Each wall is flat, endless, passes through zero and stands at right angles to its row. A trip goes straight from one point to another. List the walls that it crosses, first one first.
In the rows, 128 means zero.

Walls:
(1): [150  94 144]
(2): [ 97  99 155]
(3): [175 156 134]
(4): [ 93 109 111]
Trips:
[156 163 112] to [ 90 101 119] -> 4, 3, 2
[103  89 186] to [125 176 145] -> 4, 1, 3, 2
[ 87  78 138] to [120 130 154] -> 4
[130 132 116] to [ 58 180  93] -> 3
[107 135  79] to [109 135 108] -> none
[115 135 143] to [126  96 107] -> 1
[129 141 158] to [173 112 167] -> none
[111 137 114] to [119  79 151] -> 2, 1
[102 158 178] to [111 141 167] -> none

Walls:
(1): [ 96 154 124 149 123 126 115 117]
(2): [122 112 115 108 147 114 155 153]
(3): [110 133 148 119 173 144 119  96]
(4): [141  74 154 106 182 112 128 154]
(5): [ 80 148 144 108 202  68 198  74]
(6): [ 55 127 130 127 134 137 125 104]
(7): [129 108 157 135 126  98 113 129]
Trips:
[151 164 141  77 102 120 148  89] to [150 151 168 145 127  80 147  99] -> 7, 1
[ 95 162 145 121 160 104 100  95] to [147 151 188 130 139 120 141 124] -> 4, 6, 1

Walls:
(1): [134 107 217 130 136 144 134 163 156 185 118]
(2): [105 104  85 131 126  87 134 106 171 129 116]
(3): [132 116 148  58 160 172 163 133 157  90 157]
(4): [136  90 124 175 147 116 126 127  83 112 111]
(5): [140  44 109 100 127  99 111 122 135  92 131]
(6): [139 126 154 165 112 139 100  79 101 112  96]
(7): [127 125 111 164  62 121 139 117 140 139 143]
Trips:
[ 66 165 204 122  91 132  86 145 128 120 129] to [119  98 190 144 112  89 109 154 150 165 176] -> 6, 5
[121 154 160  66 108 120 176 114 149 190 139] to [121 143  99 122 129 193 109 167  75  83 146] -> 7, 1, 4
[106 147  91 113  90  91 202  90 134 154 133] to [129 150 181  96 174 155 148  96 104 142  92] -> 3, 7, 1, 6, 2
[142 123 120  77 118 138 133 160 153 123 188] to [136 107 174 139  63 158 139  50 155 158 172] -> 7, 6, 5
[133 138  83 168  94  92  92 150 141 161 128] to [131 159 116 142 103 143 155 113 199 107 105] -> 4, 3

Walls:
(1): [140  82 104 181 119  82 141 148 132 138 107 172 144 177]
(2): [129 125 132 133 151 108 128 143 212 126 128  58 158 120]
(3): [134 166  81 149 121 122  49  79 120 108 131 121 137 143]
(4): [100 109 145 155  57  87 108 150 113 161  92  97 126 167]
(5): [135 154  74 138 152 159 202 190 171 139 109 117  90 161]
Trips:
[ 96 133 153 153  98 105  93 150  84 169 123 135 146 105] to [102 139 150  61 126 143  74  67 158 166 101 125 132 118] -> 1, 2, 4
[ 98 131 130  79  75  97 136 130  76 144  71 142 170 110] to [144  88 161 173 128 102  98 128 143 174  93 138 136 199] -> 3, 2
[136 136 155  84 112 161  87 182 118 140 122 119 110  67] to [118 135  85 109 140 141 137 144 180 106 173 125 136 111] -> 2, 5, 3
[131 138 164 170 126  64 136 194 155 105 174 136 171 101] to [135 135 143 135 100 174 101 147 103 187 140 144  96 121] -> 2, 1
[122 118 133 123 170 130 151 132 205  92 126 117 155 135] to [142 104 198 155 154 120 114 154  93 155  81 109 150 188] -> 4, 5
[107 170 162 116 131 112 137 135 100 146 132 141 157 116] to [ 58 145 150 112 117 123 145 107 108 161 129 145 124 125] -> none

Walls:
(1): [127 115 133 187  83 124 159  86 112  92 150 139 193  97 150 146 101 126
  89  90 120 149  98 153]
(2): [142 121 130 142 139 150  90 169 145 131 130  92 114 104 104  85 150 165
 183 149 132 181 165 143]
(3): [148  82 137 154 105 124 119 138 100 142 136 148 108 106 113 151 145 125
 107 102 122 135 130 139]
(4): [ 86 126 112  90 116 152 169 102 157 137 124 173  85 139 152 126 152  97
 173 106 131 119  92 148]
(5): [125 115 136  71 120 175 147 124 114 138 137 123 168 121 162 156  91 114
 131 136 168 163 108 151]
(6): [155  84 112 158 161 103 151  99 119 117 121  51 130 124 131 125 108  82
 162 147  98 111 111  90]
(7): [140 148 115  85 172 107 108 166 109 157 129 132  70 113 149 123  65  84
 127 108 147 172  55 118]
(8): [111  99  96 181  75 143 115 141 153 134 149 178 147 137 158 167 117 112
 157 102  70 128 190 149]
(9): [128 133 159 123 172 131 134 157 102 116 100 113 154 137 106 146 104 175
 128 140 149 162 152 160]
(10): [ 79 159 109 186  79 132 136 198 114 148 117  77 120 113 123 153 146 129
 134  91 163 112 129 115]
Trips:
[139 142 150 169 126 165 106  86 130 127 161  91 249 146 134 139 120  41
 115 110 107  90 170  71] to [ 81 125 132  85 137 118 140 148 196 100  90  93 122 151 135 131 137 154
 115  84 106  95 124  75] -> 5, 1, 4, 8
[121 106 160 129 158 190 113 185 135 104 128 150 110  99 133  82 137 127
 170  91 103 159 121  84] to [152 111 134 153  68 185 112 112 127 149 126 131 169 131 141 131 159 147
 128  87 131 182 100 186] -> 5, 1, 7
[166 109 145 123 127 144 168 107 151 137 109 122  71  89 122 124 121  75
 112 145 119 136  78  90] to [145 110 137  97 125 137 108 137 137 158 118 125  96 141 161  71 168 130
 100 118 100  97 116 124] -> 5, 6, 2
